Each row is a point. Each copy is the shape, with its points in the same order, stretched, turned, moved and blurred by noise. Say if it was mirrored as well.
In the rows, zero is written as 128.

Shape (5 x 2):
[[147 164]
 [167 114]
 [150 182]
 [139  79]
 [149 152]]
Copy 1 (5 x 2):
[[162 153]
 [114 162]
 [179 154]
 [ 83 140]
 [158 148]]
Copy 1 is: mirrored
Copy 2:
[[160 141]
 [135  95]
 [186 155]
 [ 76  81]
 [148 133]]
Copy 2 is: only turned
Copy 3 (5 x 2):
[[146  75]
 [ 99  79]
 [158  66]
 [ 83 129]
 [136  83]]
Copy 3 is: only turned
Copy 4:
[[126  71]
 [ 72  94]
 [139  54]
 [ 59 139]
 [118  81]]
Copy 4 is: only turned

Shape, 9 rows:
[[ 90 127 159 156]
 [118 194  48 102]
 [103 115 145  92]
 [152 115 125 159]
 [148  96 145 176]
 [114 114 164 109]
 [151 134 150  91]
 [147 137 149 132]
 [112 109 138 155]]
Copy 1:
[[114  78 130  92]
 [101 137 157 238]
 [152  92 144 134]
 [117 154 127 132]
 [124 146 120  90]
 [153 104 144 119]
 [154 138 177 161]
 [120 154 160 132]
 [123 103 107 106]]
Copy 1 is: mirrored
Copy 2:
[[132 115  66 146]
 [ 83 164 195  74]
 [169 138 128 103]
 [137 160 122 201]
 [150 153  91 214]
 [174 119 117 134]
 [178 127 175 142]
 [151 119 143 172]
 [139 154  87 164]]
Copy 2 is: only turned
Copy 3 (9 x 4):
[[160 159 101 188]
 [178  75  76   7]
 [117  85 126 144]
 [122 186 145 129]
 [111 214 146 168]
 [123 116 140 172]
 [124  92 171 126]
 [134 141 163 130]
 [126 173 115 156]]
Copy 3 is: mirrored

Shape:
[[154  85 108 146  80  93]
 [ 80 109  88 135  86 114]
 [207 148 106 152 146  99]
 [111 106 109 131 172 144]
 [141 138 136 102 145 139]
 [ 87 122 109  53 146 126]
 [124 111  73  65 122 151]
 [107  66 141 100 102  85]
 [177 109 128 187  85 124]]
Copy 1, 9 rows:
[[104  93 153 174  77 136]
 [139 113  88 147  71 115]
 [ 84  66 190 150 171 137]
 [154 110 159  82 141 126]
 [138 145 164 109 151 133]
 [179 156 130 119 128  79]
 [134 135 134 120 111  65]
 [163 139 154 162  74 131]
 [ 79  95 163 144  96 180]]
Copy 1 is: mirrored
Copy 2:
[[117  89 167 142  77 208]
 [117  64 162 162 119 152]
 [ 64 153 110 117  86 199]
 [138 121 103 102 148 162]
 [125 128 105 113  96 130]
 [121  91 135  81 110  88]
 [105  53 123  87  86 140]
 [161 102 183 111  92 152]
 [129 113 132 172  81 225]]
Copy 2 is: mirrored
Copy 3:
[[175 122  87 222 153 118]
 [ 99 138 126 176 191 161]
 [167  73  87 172 153  41]
 [ 96  72 107 123 134 169]
 [119 122 134 127 105 111]
 [ 31 147 153 138 107 141]
 [ 69 153  86 148 135 107]
 [119 138 137 215  92 180]
 [227 107  82 187 162 112]]
Copy 3 is: only turned
Copy 4 (9 x 6):
[[ 93 185 149 179 155  91]
 [148 198  89 163 182 122]
 [120 121 169 154  62  81]
 [123 119  81 166  94 167]
 [112  94 122 114 122 139]
 [130  81  51 121 189 131]
 [101 124  42  97 142  95]
 [ 90 130 119 186 217 123]
 [ 92 200 189 158  93 119]]
Copy 4 is: only turned

Shape, 12 rows:
[[144 130 150 106  70 113 200 126 160]
 [101 109 102 138 154 133 140 124 164]
 [ 80 111 145 138 144 106 116 137 124]
 [130  27 147 230 149 126 110 126 144]
 [106 101 141 117 149 163 108 141 121]
 [143 132 146  98 130 115 153 148 117]
 [126  69 128 102  71 106 103  79 122]
 [148 133 143  99 123 117 103 124 145]
 [119 142  52 100 124 147 109 152 114]
 [132 138 134 116 132 159 122 124 108]
 [137 151 136 194 114 153 169 123 147]
 [138 147 108 100 154 126 156 118 119]]
Copy 1, 12 rows:
[[115  91 100 102 174 128 117 192  87]
 [ 92 134 131 148 130 152 125 130 135]
 [126 155 151 131 160 140 143  95 125]
 [ 70 229 158 156 114 107  79  90  83]
 [137 147 142 179 129 123 122  99 111]
 [130 105 127 135 156  98 129 139 118]
 [133 167 156 145 171 123 158 194  80]
 [131 134 182 145 168 130 113 149 134]
 [134  76 148 142  91 143 175 160 136]
 [151 139 132 148 131 106 114 137 133]
 [119 145 106  85 114 139  56 157 123]
 [127 102 116 125 136 105 137 146 160]]
Copy 1 is: only turned
Copy 2, 12 rows:
[[176  94  74 122 134 167 168 100 176]
 [132 140 115 142 158 126 157 144 112]
 [127 144 138 127 127  87 156 111 116]
 [135 183 193 132 193 115 145 133 176]
 [137 160 139 110 113 134 123 136 105]
 [130  97 111  89 128 138 134 106 142]
 [113 149 151 157  82 186 139 103 138]
 [ 99 121 114 113 100 146 106 121 140]
 [117 108 154 128 106 147 123 156  74]
 [128 140 130  84 110 158 140 143 121]
 [158 129 106 101 159 140 171 172 177]
 [113 106  94 100 140 151 154 128 124]]
Copy 2 is: mirrored
Copy 3 (12 x 9):
[[160 185  77  91 175 158 145 114 112]
 [127 120 104 141 111 126 139  98 156]
 [152  88 151 133  89 119 119 132 141]
 [125   7 154 186 140 157 155  76 123]
 [126  87 127 155 109  88  91 131 107]
 [139 155 114 146 124 140 121 158 101]
 [150 154 158 147 154  60 160  36  98]
 [142 134 130 167 147 105 146 137 125]
 [ 63 193 128 137 108  48 137  86 136]
 [125 135 133 146 150 101  91 135 127]
 [121 123 103 118 192 178 120 124 176]
 [130 193 109 154 129 139 112 135 136]]
Copy 3 is: mirrored
